Every row gives one point. Each table stands for the endless flat space through its points: a line for two points, a plane for three, and so on. The two share one point or none. Which?

First (3 x 4)
array([[  4,  -6,  25,  25],
       [-11,   9,   0,   5],
       [ 29,  -6,  35,  20]])
Second (2 x 4)
array([[  2,  12,  31,  27],
       [ 17, -18,   1,  -3]])
They share: [ 8,  0, 19, 15]

First (2 x 8)
array([[-27, -23,  29,  -9, -27,   8, -11,   8],
       [-23, -21,  19,   1, -17,   6,   1,  10]])
Second (5 x 8)
array([[-22,  -7,  12,  14, -39,  -7,  13,   0],
       [-13, -33,   9,  -3,   0,  12,  -9,  25],
       [ -3, -19,  18,  -3,   0,  11, -15, -11],
       [-28, -36,   2,   1,  -3,  13,  15,  42],
       [ -9, -40,  -1, -15,  22,  30,   1,  19]])
They share: [-21, -20,  14,   6, -12,   5,   7,  11]

First (2 x 9)
array([[-29,  28,  -7,  14,   5,  -1,  18,   0,   5],
       [ -9,   3, -27,  -1, -20, -26,  18,  20,  15]])
Second (5 x 9)
array([[ -4,  16, -40,   9,  -3,  -2,  11,  17,  -9],
       [-36,   1, -24,  20, -42, -42,  30,  25,  23],
       [ -2,  16, -37,  -1,  -1,   8,   7,   7, -17],
       [  8,  16, -34,   1,   5,  -2,   7,  13,  -9],
       [-24,  31, -23,   7,  16,   8,  26,  31,  23]])
They share: no point

First (4 x 12)
array([[-20,   6,  31, -25,  19, -16,  20, -28,  29,  15,   9,  13],
       [ -5,  -2,  19, -36, -18,   6,  16, -25,  -7, -21, -27,  -6],
       [  5, -10,  27,  -8,  24,  -4,   4,  -7,  33,  13,   5, -10],
       [ 10,   1,  11,  -9,  20,  16,  -2, -18,   8,  10, -14, -17]])
Second (5 x 12)
array([[ -3,  13,  22,  -3,  20,  14,  16, -19,  11,  -8, -11, -10],
       [ 16, -10,   7, -31,   6,  -6,   1, -16,  -5,  -2, -34,  -4],
       [  4,  11,   1, -13,   0,   0,   9, -16,  17,  33, -16, -14],
       [  5,  -3,  10, -29,  12, -12,  -6, -11,   9,  16, -35,  -6],
       [  2, -30,  28, -44, -17,  10,  10, -34,   3, -14,  12,  -4]])
They share: [  0,  -1,  19, -20,   8,   5,   8, -20,  10,   1, -12,  -8]

First (5 x 14)
array([[ 24,   0, -22,   4,  12,  19,  18,  13,  16,  -5, -26, -18,   4,
        -30],
       [ 10, -15, -32,  -9, -11,  -9,  -5,  -1, -30,  18, -26, -10,  12,
        -12],
       [ 26,  -6, -27, -11,  -3,   2,  -2,  -2,  -9,   1, -29, -23,  13,
        -21],
       [  7,   5, -25, -16,  -7,  10,   5,   1,   2,  13, -13,  -4,  -3,
        -20],
       [ 41,  10,  14, -18, -35, -11,  12,   0,   3,  12,  -2, -11,  32,
        -13]])
Second (4 x 14)
array([[  5, -22,  -4, -17, -45, -15,   5, -24, -17,  24, -30,  -7,  -6,
        -36],
       [  5,  -8, -24, -15, -21,  -3,  -8,   3,  -2,  16, -20,  -1,  -7,
        -30],
       [ 30,  14, -14, -29,   3,   9,  11,  11,   8,  -1,   7, -17,  24,
        -10],
       [ 15, -20,  -2, -47, -33,  -9,  -1, -14,   9,   0, -10, -21,  -6,
        -52]])
They share: [ 15,   1, -17, -14, -15,   0,   5,   1,  -6,  15, -13,  -6,   9, -16]

First (5 x 20)
array([[  5,  -3,   1,  15, -19,   1,  19,   5,  21,   2,  23,  18,   4,
         -4,  10,  12,  19,  13,  13,  -4],
       [  9,  -2,   2,  20, -23, -33,  10,  24,  14, -21,  26,  35, -16,
        -10,  17,   3,  32,  34,   2, -20],
       [ 11, -22,  19,  50,   0, -23,   7,  12,   8, -13,  43,  56, -45,
        -22,  26,  -6,  10,  15, -21, -24],
       [-10,  13, -14,  -5, -28,   9,  21,  -2,  19,   0,  -2,   3,  32,
         -6,  -5,  19,  17,  14,  25,  14],
       [-11,  -3,   0,  21,  -6,  25,  18, -19,   9,  10,  10,  21,   9,
        -20,  -1,  13,  -9,  -8,   2,  14]])
Second (6 x 20)
array([[ -3,  15,  -9,  27, -15,  38,  41,  23,  53,  14,   6,  32, -18,
        -36,  19,  18, -17,  12,  13,  20],
       [-20,  19,   6,   5, -18,   3,  24,  -7,  40, -11,  22,   6,  13,
         -8,  21,   0,  20, -19,  34,  16],
       [ -8, -17,   9,  10,  -1,   7,  11,  15,  -3, -10,  30,  19,  21,
        -18, -16, -17,   5,   3,  29, -21],
       [  6, -12,  -9,  20,   7,   5,  13,  12,   9, -11,   9,  29,  24,
        -19, -11,  11,   1,   4,   8,  -6],
       [-16,  19,   9,   5, -31,  30,  22,   8,  50,  -2,  23,   8,  -7,
        -20,  29,  -4,   5,  -8,  39,  24],
       [ 27, -28,  -9,   9, -17,  26, -26,  15,   3, -17,   8,  16,  14,
        -17,   3,  12,   3,  16,  10,  10]])
They share: no point

First (2 x 24)
array([[ -8, -15,  19,   3, -13,  25,  13,  19,  11, -18,  -3,  13,   7,
         -3,  -9,   9,   1,  10, -13, -20, -32,   4,   1,   9],
       [ -8,  -3,   3,  19,   3,   5,  25,   7,  11, -18,  -3,  17,  23,
         13, -13,  33,   5, -10,   7,  -4,  -8, -16,   9,  13]])
Second (6 x 24)
array([[ -9,  17,  -4,  16,  12,  -1,  30, -13,   1,   9,  -5,  28, -17,
         28,  -2,  12,  22,   6, -13, -22, -21, -19,  -7,   7],
       [ 25, -19,   1,  16,  -4,  11, -10,  37,  37, -21, -18,  21,   1,
          7, -25,  40,   7,  21,  18, -10, -17,  -3,   3,  45],
       [  1,  13,  13,  -7,  15,   0,   0,   4,  17,  14, -19,  22,   5,
         -1, -13,  14,   7,  24,   0, -26,  11, -11,   7,  40],
       [  3, -26,  -4,  19,  -8,  19,  27,  10,  24, -32,  10,   3,  -4,
         22,  -4,  18,  24,  -7, -21, -24, -50,  -8, -10,  -1],
       [  5, -15,   1,  34, -10,   9,  14,  33,   5, -23,  -2,  47,  -5,
         27, -29,  38,  17,  -5,  10,   8, -23, -13,   1,  29],
       [ -6,  13, -14,  46,  -6,   8,  35,   4,   1, -15, -17,  29,  -9,
         30,  -4,  43,  -6,   6,  24,   8, -46,  -8,  -3, -12]])
They share: [ -8,  -9,  11,  11,  -5,  15,  19,  13,  11, -18,  -3,  15,  15,   5, -11,
  21,   3,   0,  -3, -12, -20,  -6,   5,  11]
